Rows are points. The last column is the point's height on a tilted bowl or saddle (a function of degree 2), plus a little noise. Count its main directions that bend up, bend down and stay straight.

Points, 16 rows:
[[ 40 -58  15  -3]
 [-54 -46  -8  -1]
 [ 38 -51  14  -1]
 [-38 -32 -45 -20]
 [ 67  -7 -25 -42]
 [  8  35 -81 -81]
 [ 12 -33 -43 -22]
 [ 76  34  25 -50]
 [ 34  89 -36 -95]
 [-81 -69  21 -14]
 [ 13  -8  24   7]
 [ 23 -54  10   5]
 [ -5   6  67  -6]
 [ 25  32  72 -29]
 [-21  17  15  -1]
 [-42   8  16  -1]]
Directions: 0 up, 3 down, 0 straight

Points, 18 rows:
[[ 57 -17  -8 -49]
 [-37 -45  -2 -60]
 [ 20  52 -20 -33]
 [-12 -21  13 -14]
 [ 27  18  57  57]
 [ 25  55 -15 -33]
 [ 34  18 -91 -85]
 [-26  36 -72  -7]
 [-15 -55 -17 -65]
 [ 37  28  17   0]
 [ 88 -16  50  27]
 [-48  38  42  -3]
 [-47  39  56   0]
 [ 16  38  28  17]
 [-70  34 -39  -9]
 [ 28   6 -95 -77]
 [ 57 -27  20 -16]
 [-50 -21 -33 -33]]
Directions: 1 up, 2 down, 0 straight

Points (23 x 5):
[[-16  41  -5 -25  25]
 [ 84 -22 -69  -5  95]
 [  2 -16  85 -53  47]
 [ 38  76  20  -4  57]
 [ -5  44   6   4  17]
 [  7 -17   0  30  -2]
 [ 15  31   2 -22  25]
 [-28  92  -7 -45  74]
 [-60  -9  21 -15 -22]
 [  3  12  18  22   5]
 [-45 -37 -28  -6 -23]
 [  2 -19   1   4  -5]
 [ 10 -17  52 -35  22]
 [  5 -95  50  18 -15]
 [-27  41  -5 -13  18]
 [ 47 -23   5 -16  33]
 [-15   0 -41  37   5]
 [ 26  13 -17 -23  28]
 [ 26  17  -5 -40  37]
 [-13  33  53  -5  20]
 [  2 -19  34 -36  10]
 [ 45   8  -6  51  47]
 [ 73  13 -39   0  68]]
Directions: 3 up, 0 down, 1 straight

Points:
[[-55  -6  23   5 -51  60  25]
 [-81 -10  15 -27 -11 -18  31]
 [ 58  -9 -33 -66  62 -21  95]
 [ 58 -13  -9   9 -47  41 -54]
 [ 43  20 -44 -36 -45  18 -61]
 [-26 -27  37  54 -44 -12   4]
 [-14  17 -95 -32   1   5 -57]
 [-30  27  20  -2 -72 -25 -38]
 [-23 -58  57  -2  24   2  26]
 [-33 -17  41 -26 -22 -42   7]
 [-48  76 -11  12 -14  -2 -73]
 [ 28  33  48  54 -52   0   7]
 [ 34 -23 -11 -54  59  17  41]
 [ 18  -4 -80  22 -23  37 -73]
 [-57  -9  48  16  12  -6  48]
 [  9   5  35   8 -17 -43  -9]
 [ 60 -17 -23   6  20 -35   2]
 [-59 -15 -34  20  -5  14 -29]
 [ 14  -8  35  20  50  -4   3]
 [-19  30  74  20 -56  22  13]
 [-11  11  46  16 -39 -30  -2]
 [ 54 -38   1 -39 -13   7 -53]
 [ -9  15 -31 -54 -23 -46 -53]
 [-42  32  30 -11 -24  28  -7]
 [ 19   9 -18  -9 -36  25 -48]
 [ 37 -32  45  27   3  45 -52]
 [-29  11 -15  -2 -23 -26 -42]
 [-13  34   9 -17  10 -18 -10]
 [-30 -32 -14 -15 -76  24 -60]
 [ 12  -6  -2  38  40  18 -21]
 [-46 -35  40  15  -9 -18  20]
 [-30   1   7 -16 -24 -44 -27]
 [  3 -25   6   0  26 -12  -5]
 [-14  52 -15  65  21  53 -39]
 [-18  48   8  31 -18 -50 -49]
 [  0  23 -74   0   6  25 -43]
 [-43   4   8  -6  30  -9  26]
 [ 38  30 -18  26 -27 -44 -13]
 [ 14   7  15  49   7  -8 -23]
 [-41  16  32  23   0   8  11]]
Directions: 2 up, 3 down, 1 straight

Points:
[[  8  25  22  17 -60 -56  -2]
 [  7 -36  45  -5  12  30 -28]
 [-24  53 -18 -16  -6  -8 -29]
 [-40  11  48 -20  -3  32 -60]
 [-23 -19   9 -26  13 -38   2]
 [-31 -36 -21 -30  13 -20 -35]
 [-23  -8  -1 -16 -30  28 -63]
 [ 48 -60  30  -7  29 -16 -16]
 [ 13 -14 -29  30 -15   5 -13]
 [ 14 -36  11  19  -9 -53   9]
 [-67   1  49  18  -2  -5 -17]
 [ 32 -10 -26   5   8  74 -66]
 [ 17  17 -13 -37  16  55 -62]
 [-23   7 -32   2  50  33 -52]
 [ -1  20 -20  49  23 -55   7]
 [-24  -7  -4   3 -59 -45 -39]
 [ 30 -57  69   4   1 -21 -12]
 [ 29  -6 -74  45  13  -3 -41]
 [-37   4   5 -41  10  10 -43]
 [-15  57  31  59 -64  21 -28]
 [ 16   4 -11 -35  37 -25  10]
 [ 37  18  22 -27 -11   6  -8]
 [ 30  26  14 -24  20  64 -57]
 [ 35  25 -19  -2  16  -4  16]
 [-53 -52  -2 -25  34  -5 -38]
 [-66  41 -19  48 -34   4 -71]
 [-57 -69  -6  11  32   3 -44]
 [  6  29 -10  22   6  -7  14]
 [-38  26   3  12 -15  -6 -19]
 [-10 -17  -5  10  12 -14   4]
 [-27   9   1   3   7  47 -49]
 [-31   0  34  17   7   2   3]
 [ -9 -19 -39  -4  -9  15 -51]
 [-42  37  14  33   0 -95 -13]
 [ 28   1 -17  -3  -2   5  -2]
 [-36  -7  33  -7  17   3 -10]
 [ 47  20  19 -16  73 -33  19]
 [-17 -15   2  45 -76 -46 -40]
 [-11 -29  73  -8 -37  50 -95]
 [-15   9 -46  14  29 -17 -23]
 [-17   1  15  20  38   9   4]
 [-56 -13  62  14  76  -4 -11]
 [ 11 -18  60 -19 -22 -50  -3]
 [ 12  15  52 -30  18  -7  -4]
 [  4   9 -15  15  24 -49  18]
 [-16  -1 -34 -40 -13   7 -57]
 [-22  11 -38 -24  -4 -49 -22]]
Directions: 0 up, 4 down, 2 straight
